Rows are points. Any point is a mix of the corners, with weights that add up to 1. It lies inside the corners' shape when no weight is negative. Say inside or outside, and name the corners with a negative weight.
In the rows, zero is written as 128.

Corners:
(1): [ 97 112 151]
(2): [115 147 138]
(3): [200  85  84]
(4): [ 65 137 125]
Points:
[158 111 115] -> outside (4)
[133 131 125] -> inside
[157 103 118] -> outside (4)
[115 143 137] -> inside

Corners:
(1): [176 111 200 146 128 138]
(2): [157 109 147  88 111 123]
(3): [104 103 115 114 156 138]
(4): [162 158 104  97 158 116]
(5): [145 109 128 107 164  86]
(6): [166  97 101 130 152 122]
(7): [104 113 200 165  27 120]
Points:
[160 120 140 110 135 110] -> outside (3)
[134 104 162 134 110 127] -> outside (4)
[145 113 163 135 114 118] -> inside
[133 117 153 128 110 108] -> inside

Corners:
(1): [101 177 137 119 157 182 140 174 150]
(2): [124 116 173 121 153 114 174 184 124]
(3): [125 171 125 120 180 160 188 134 118]
(4): [142 149  96 128  94  70 120 114 108]
(5): [184 134 111 175 111 116 119 130 111]
(6): [119 159  92  94 148 179 179 190 130]
(7): [213 147  96  96 106 128 106  99 145]
(8): [172  92  88 146  99 105 124  91 163]
(9): [109  97 145 140 120 128 135 128  71]
(10): [188 142  45 118 156 111  79 105 130]
Points:
[137 144 119 123 143 142 142 134 119] -> inside
[159 152 103 123 126 128 136 140 137] -> outside (9)
[153 122 106 127 127 110 134 131 110] -> outside (1)
[145 134 138 115 136 159 161 155 132] -> outside (4, 10)
[173 142 107 120 124 130 129 118 130] -> inside

Corners:
(1): [105 108 146  74 121  82 162 184 150  86 182]
(2): [144 130 190 137 153 131 142 138 115  98 138]
(3): [115 160 120 135 109 145  80 114 173 125 159]
(4): [116 112 146 103 166 139  98  84 135 136  98]
(5): [111  78 123 131  75  83 194 134 130 143 180]
(6): [ 82 146 106 115 122 202 130 111 188 139 126]
(7): [154 118 159  69 143 147 116  95  84 133 147]
(8): [124  85  98 128  80 130 145 208 167 127 145]
(9): [158 165 123 102 158 146 129  65 125 105  88]
(10): [ 37 142  67 148  86 151 128 199 151 141 153]
(11): [ 90 172  98 134 100 174 110 158 186 200 116]
(12): [185 147 126 116 198 152 124  96 140 132 147]
Points:
[172 118 162 100 165 127 134  95 118  96 141] -> outside (10, 11)
[ 97 118 108 129 100 129 146 153 145 138 151] -> inside
[117 124 142 103 143 129 141 117 129 128 139] -> outside (3, 8)
[101 131 123 123 104 134 128 152 146 143 140] -> outside (6, 12)
[108 119 115 134 115 148 128 144 144 158 159] -> outside (1, 9)
[ 96 132 137 126 122 139 127 128 147 137 166] -> outside (8, 9)
[112 128 118 123 110 138 141 151 148 130 147] -> outside (4)
[ 97 128  97 117 107 146 130 147 162 142 143] -> outside (2)
[130 128 148  96 163 129 134  87 120 106 147] -> outside (8, 11)

Corners:
(1): [115 177  96 125 162 134  69 142 124 118 135  94 175 164]
(2): [124 142 120 145 116 106  42 132 127 135 154 113 151 106]
(3): [154 152 136 150 146 142  93 113 102  99  99 179 141 145]
(4): [134 181 114 125 154 161 126 114 160  97 150 129 128 117]
(5): [144 167 146 108 148  95 122 164 219 153 109 117 146 162]
(6): [139 142 114 137 119 130 131 142  97 167 151 115  89 120]
(7): [121 118 126 249 133 108 120 123 102  92 150 147 177 154]
(8): [ 97 173 139 114 159 158 117 140 123  99 112 115 139 107]
(9): [141 104 157 112 127 143  97 118 118 176 160  88  26 169]
(10): [ 99 140  82 188  96 134 134 124 196 103 123  91  79 165]
(11): [124 151 151 142  65 153  84 149 107  94 165 133 151 159]
(12): [107 121 136 120 125 113 124  99 149 168 135 127 169 146]
(13): [156 151 132 125 130 150 120 120  95  84 125 109 185  94]
(14): [115  31 143 125 123 155 107 148 107 146 149 150 179 144]
(15): [110 147  96 113 131 103 111 127 118  86 158  96  17 164]
Points:
[123 141 118 136 137 128 114 129 133 125 137 116 114 140] -> outside (11)
[122 147 123 139 137 133 111 134 132 107 131 128 156 132] -> outside (9)
[125 126 131 146 113 136 121 127 137 117 139 122 117 136] -> outside (1)
[130 146 115 141 155 127 107 138 138 120 129 113 128 135] -> outside (11, 12)
[125 127 134 135 122 138 115 129 130 121 139 124 127 132] -> outside (1)
[126 153 114 156 163 142 153 127 155 105  99 138 174 139] -> outside (2, 9, 11, 15)
[116 139 120 125 134 141 103 128  92 116 165 103 121 121] -> outside (3, 5, 10)
[136 145 124 148 142 139  99 137 144 128 129 115 123 131] -> outside (11, 12, 15)

Corners:
(1): [103 149 118 115 147 152 135 123 114 112 197 148 144  87  60 141 169 140
 129 168]
(2): [110 113 130  61 167 144 186 128 132  95 127 144 131  96 101 131 178 150
 116 105]
(3): [ 71 165 153 121 101 154 153 156 170 138 138 111 123 115 159 122 129  88
 127 158]
(4): [118 157 158 120 161 138 151  88  65 114 140 153 183 124  83  82 142 117
  66 123]
(5): [168 149 170 164 109  89 153  72 182 157  76  77 116 157  66 150 121 116
 170 110]
(6): [137 148  76  84 141 128 170 106 152 125 155 171 152 116  87 117 135 108
  68 133]
(7): [130  80 135 149 153 141 125 134 163 134 140 141 135 144 170 127 153 124
 112 147]
(8): [177 139 148 127 117 110 119  88 139 162  37  94 183 115 107 176  81 115
 183 168]
(9): [165 128 143 141 131  86  99 148 168 168  70 115 144 148  83 117  79 108
 187 116]
(10): [184  87 147 150 115 103 172  91 116 166  93  76 137 119 108  93  99  98
 199 131]
(11): [165 130 128 170 170 122 135 123 147 196  57  68 115 112  96 158  89 101
 148 116]
(12): [ 96 125 103 116 117 135 123 132 124 111  94 112  97 172 137 101 162 116
 129 177]
(13): [180  90 174  96 147 161 121  90 154 141  75  82 130 154  91 148  87  70
 182 135]
(14): [ 83 136 128 116 164 125 115  81 149 114 139 136  88 127 173 102 105 133
 128 120]
(15): [ 62  97 142 134 100  97 106 123 116 133 122 152  89 112 157 141 146  76
 123 148]
(16): [123 123 164  69 138 127  98 121 135 156 141 117  85 107 145  98 164 125
  89 158]
(17): [127 108 146 137 120  97 117 164 134  77 129 102  91 125 164 142 105 118
  92 175]
(18): [151 192  92  98 174 108 147 105 105  98 172 127 157  98 111 136 197 104
 100  94]
(19): [144 181 138 102 192 122 177 115 123 103 147 203 112 115 106 110 166 121
 106 163]
(20): [148 158 105 125 123 175 127 109 111  76 140 167 130  71  97  90 178 132
  99 105]
(21): [139 127 123 104 113 135 147 153  71 144 136 135  90 166 148 158 124 143
 139 119]
Points:
[114 129 134 126 129 132 121 119 136 120 140 105 104 127 137 134 139 108
  98 137] -> outside (2, 8, 9, 10, 19)
[120 132 162 127 136 117 134 126 121 137 132 122  97 105 120 115 131 131
 133 132] -> outside (6, 7, 8, 12, 13, 18)
[133 127 132 123 133 126 139 115 123 131 114 119 127 132 118 118 134 114
 133 142] -> inside
[131 139 132 112 140 135 142 106 127 136 120 134 138 115 101 122 143 116
 132 129] -> outside (17)
[139 123 141 134 143 114 112 142 127 158 118 115 180 111 108 116 117  54
 126 218] -> outside (2, 5, 14, 20, 21)
[148 158 116 124 140 125 136 155 112 133 129 141 138 112 149 115 134 114
  94 171] -> outside (1, 2, 5, 13, 14, 15)

Corners:
(1): [117 130 126 127  88 125 145  86 130 121 125 112 117  95 141  97 111 121
 149 142]
(2): [139  94 117 185 126 111 111 107 146 121 133 110  91 126  90 111 114 105
 104 122]
(3): [156 124 128 135 150 149 136 127 163 117 104 113  91 102  97 117 102 120
 119 168]
(4): [154 114 131 151  91  97 149 249 153 147 132 117 137 139  94 122 170 112
 145 145]
(5): [128 146 141  93 136 100   8 203 172 149 120 129 146  98 100 107 119  90
 148  99]
(6): [148 153 141 135 125 141 106 128 121 132 131 118 159 139 112 105 122 102
 163 121]
(7): [125  96  61 112 146  96 115 126 117 154  98 118 147 117 107 121 114 113
 126 135]
(8): [144 134 140 106 117 114 119 150 118 191 123 132 158 155 122  61 120 154
 138 118]
(9): [156 154  89 138 115 140 134 112 153 122 132 171  89 136 135 118 117 117
 106 122]
(10): [163 144 136 101 135 123 122 129 135 129 116 108 114 148  97 112 153 121
 123 149]
(11): [139 137 147 190 122 146 149 130 182 126 140 120 164 122 115  91 152 117
 110 105]
(12): [152 136 112 160 132 135 147  83 137 133 141 121 152 143 182 108 146 195
 122  85]
(13): [142 124  83 127 100 146 129 111 153 124 143 111 138 152 106 121 109 121
  97 135]
(14): [ 88 100 142 109 153 156 122 111 148 119 143 116 151 140  92 132 123 114
 133 157]
(15): [156 130 134 144 101 108  62 102 153 117 119 152 168 118 134 120 116 121
 125 139]
(16): [127 149 137  97 139 128 144 127 132 123 133 121 152 159 200 113 113 112
 110 148]
(17): [ 31 156 114 113 125 179 141 116 113 119 115 102 134 134  85 132  92 157
 121 151]
(18): [157  91  58 168 111 120 132 164 140 165 126 119 112 159 167  95 164 115
 114 153]
(19): [137 129 146 102 139 114 135 103 140 163  87 103 137 136 126 129 114 116
 144 126]
(20): [138 169 109 112 127  98 150 101 176 135 150 139 129 135 135 100 108 120
 124 161]
(21): [154 149 137 100 147 121  81  82 127 162 149 140 170 112 192 136 126  96
 125 129]
Points:
[134 125 114 130 121 124 123 143 147 134 120 120 126 137 109 108 125 113
 126 147] -> outside (12, 21)
[147 143 131 133 120 137 119 132 139 142 123 121 141 132 144 111 137 125
 127 125] -> outside (2, 7, 14, 20)
[142 142 124 112 117 113 107 141 143 150 111 119 146 117 105 110 123 107
 142 147] -> outside (2, 9, 12, 14, 16)
[120 148 127 121 124 147 159 122 134 140 138 115 146 155 132 107 134 132
 129 137] -> outside (2, 3, 5, 7, 15)
[129 140 123 138 116 144 149 109 152 117 135 122 140 130 142 122 123 120
 127 149] -> outside (2, 5, 7, 8, 10)
[160 141 128 127 120 118 115 109 158 145 125 129 123 128 151 103 121 123
 117 125] -> outside (4, 6, 7, 14, 17)

Corners:
(1): [173 130 175 118 117 142 146 163 168 103 127 123 126 117 112  76 139 137
 219 114]
(2): [108 101 195 112 150 127 155 169 159 116 144 125 201  94 135 113 130 167
 144 137]
(3): [ 93 157 148 106 164 129 198 147 161 100 139 123 132  88  96 139 153 174
 134  73]
(4): [132 110 146 128 128 143 170 154 142  91 164 166 138 115 142 101 129 117
 147 136]
(5): [100  82 149 130 162 133 165 153 188  85 112  62 133  99 173 125 175 168
 160 146]
(6): [104  89 102 161  96 135 151 160 162  91 129 136 164 185 109 139 171 149
 185 139]
(7): [137 138 108 133 185 110 152 138 109 111 125 112 140 174  98  95 161 135
 194 129]
(8): [148 144 103 113  92  73  97 153  89 131  74 147 165 132 139 151 118  85
  72  99]
(9): [ 98 117 156 151 156 130 187  91 146 141 135 120 136  90 159  94 142 141
 155 103]
(10): [129 161  75 123 113 125  80 123 111 148  74 167  99 111 103 165 137 146
 121 132]
(11): [167 116 120  75 103  92 158 118 122 148  88 175 134 148 161 154 108 121
  93  94]
(12): [ 84  74 159 126 135 140 158 131 125 104  93 102 147  96 188 171 134 160
 163  60]
(13): [148 166 147 114  86  80  87 113  84 108 102 156 181 167 149 144  82 124
  95 117]
(14): [110 151 138 147  96 189 152 158 162  95 165 100 173  96 164 100 145 199
 174 107]
(15): [ 73 120 163 117 136 134 173 119 158 118 155 138 149  97 182 121 177 138
 183 107]
(16): [ 82  87 126  90 167 194 168 138 185  72 108 115  98 129 135  85 180 134
 154 171]
(17): [178 100 130 100 129 132 145 118 100  96  96 148 219 120 150 129 148 164
 142  87]
(18): [170 146 127 106 140 132 131 121 124 169 117 182 137 166 120 175 176  93
 117 167]
(19): [140 143 126  98 127  88 118 125 146 149 116 127 202 114 147 158  68  88
  89 108]
(20): [169 118 108  59  87 153 151 103  97 138 135 134 118 116 122 145 120 129
 106 113]
(21): [208 116 103 109  94 121  43  79 105 150 109 168 124 161 147 127 144  91
  81 117]
Points:
[128 136 121 125 133 125 143 129 136 113 116 145 137 143 140 130 157 137
 132 129] -> outside (1, 2, 12, 19, 20)
[144 127 122 116 110 104 100 132 112 125 111 142 164 128 136 143 123 122
 133 115] -> outside (3, 9, 11, 14, 16, 18)
[100 118 137 128 149 141 159 149 158 103 122 121 142 114 134 117 162 146
 170 127] -> outside (11, 13, 20, 21)
[125 116 126 114 116 128 127 135 128 119 119 139 142 131 149 142 134 125
 127 124] -> outside (1, 3, 9, 17)
[123 129 116 109 139 128 145 119 130 117 118 138 134 126 122 133 151 127
 122 120] -> outside (1, 2, 11, 12, 14)
[130 127 128 118 127 130 135 132 131 124 115 144 141 123 137 140 139 132
 135 121] -> inside

Corners:
(1): [171 139  63 176 161 115 145 123  57 132 119 152 151 104 122  98 193 168
 123 122]
(2): [116 185 123 173 161 123 135  95  89 111  90  71 128 158  64 121 126  76
 127 137]
(3): [ 57 113 119 122 199 130  52 126 108 105 136  91 157 179 117 124 102  86
 160 176]
(4): [183 109 109 176 126 149 121  98  72 143 100 132 153 134  92 152 175  80
 153 157]
(5): [ 93 125 177  75 147 122 139 158 166  88 140 117 117 134 116  96 124  85
 125 164]
(6): [ 76 139 133  86 188 172  31 155 141  99 154 175 128 135  95  97  85 135
  85 128]
(7): [ 84 116 148 117 157 143 121 123 134 116 167 107 103 116  94  76  97 141
 127 191]
(8): [ 99 118 147 113  94 124 125 132 110 136 110 139 128 112 148  83 194 149
  71 142]
(9): [105 127 139 145 216 203 110 123 116 111 151 102 120 170 110 149 131  82
 138 161]
(10): [ 72  86 129 137 133 123 178 144 114 101 120 134  95 129 101  95 129  76
 116 177]
(11): [157 105  81 151 126  87 122 146 104 131  86 163 100  50 160 137 156 201
  63 151]
(12): [140 128 107 151 112 126 109  96  57 131 136  99 144 143  98 166 115 102
 163  97]
(13): [ 74  99 130 118 112  94 130 171 181 123 139  83  86  88  77  94 139 154
  82 152]
(14): [152 104 143 160 154  83  93 143 109 147 130 130 129 105 155 108 129 186
  55 103]
(15): [158 120 100 202 157 124 102  48 100  76 109  59 135 141 117 130 155 104
 159 126]
(16): [101  65 141  58 129 133 114 146 149 128  92 109 118  89 131  68  94 100
  77 129]
(17): [ 88 158 111 178 191 145 115  83  64  99 138  91 160 101  58 158 132  78
 165 125]
(18): [135 121 108 185 112 125 137 148 107 148 104 146 176 104 148 121 147 158
 109 118]
(19): [128  98 118  97 115  94 134  81 141 159 122 156 174 108 133 118 136 147
  70 118]
(20): [141 106 137 150 130  85 115 109 103 163  62 162 112 103 136  93 149 192
 122  92]
(21): [128 133  97 162 143  97  97 161 132 172 126 153 119  88 188 124 125 113
  86 105]
Points:
[110 124 125 140 154 133 112 118 107 121 126 116 137 125 107 117 132 110
 124 133] -> outside (11)
[122 123 137 121 144 127 124 136 126 130 134 133 134  93 112 100 141 158
  72 146] -> outside (3, 10, 12, 15, 20, 21)
[106 118 122 115 156 120 110 136 135 118 132 124 123 121 129  91 131 129
  85 149] -> outside (4, 12, 17, 18, 20)
[124 119 125 146 146 144 112 128 114 116 139 113 129 122 115 115 136 103
 122 133] -> outside (2, 3, 11, 19, 20)
[143 108 104 170 141 106 129 138 107 129  97 119 119 114 141 122 144 125
 117 132] -> outside (6, 7, 8, 17, 19)
[114 121 129 129 152 127 109 121 116 121 124 121 133 127 111 117 134 105
 116 131] -> outside (7, 11, 18)
[106 124 129 128 171 153  98 129 120 116 134 128 128 135 111 119 124 114
 113 142] -> inside
[114 117 127 140 146 129 117 124 115 126 122 120 131 126 114 113 133 115
 118 135] -> outside (11)
[144 132 115 152 140 109 115 110 101 134 121 120 135 106 113 110 150 138
 112 109] -> outside (3, 9, 10, 11, 18)
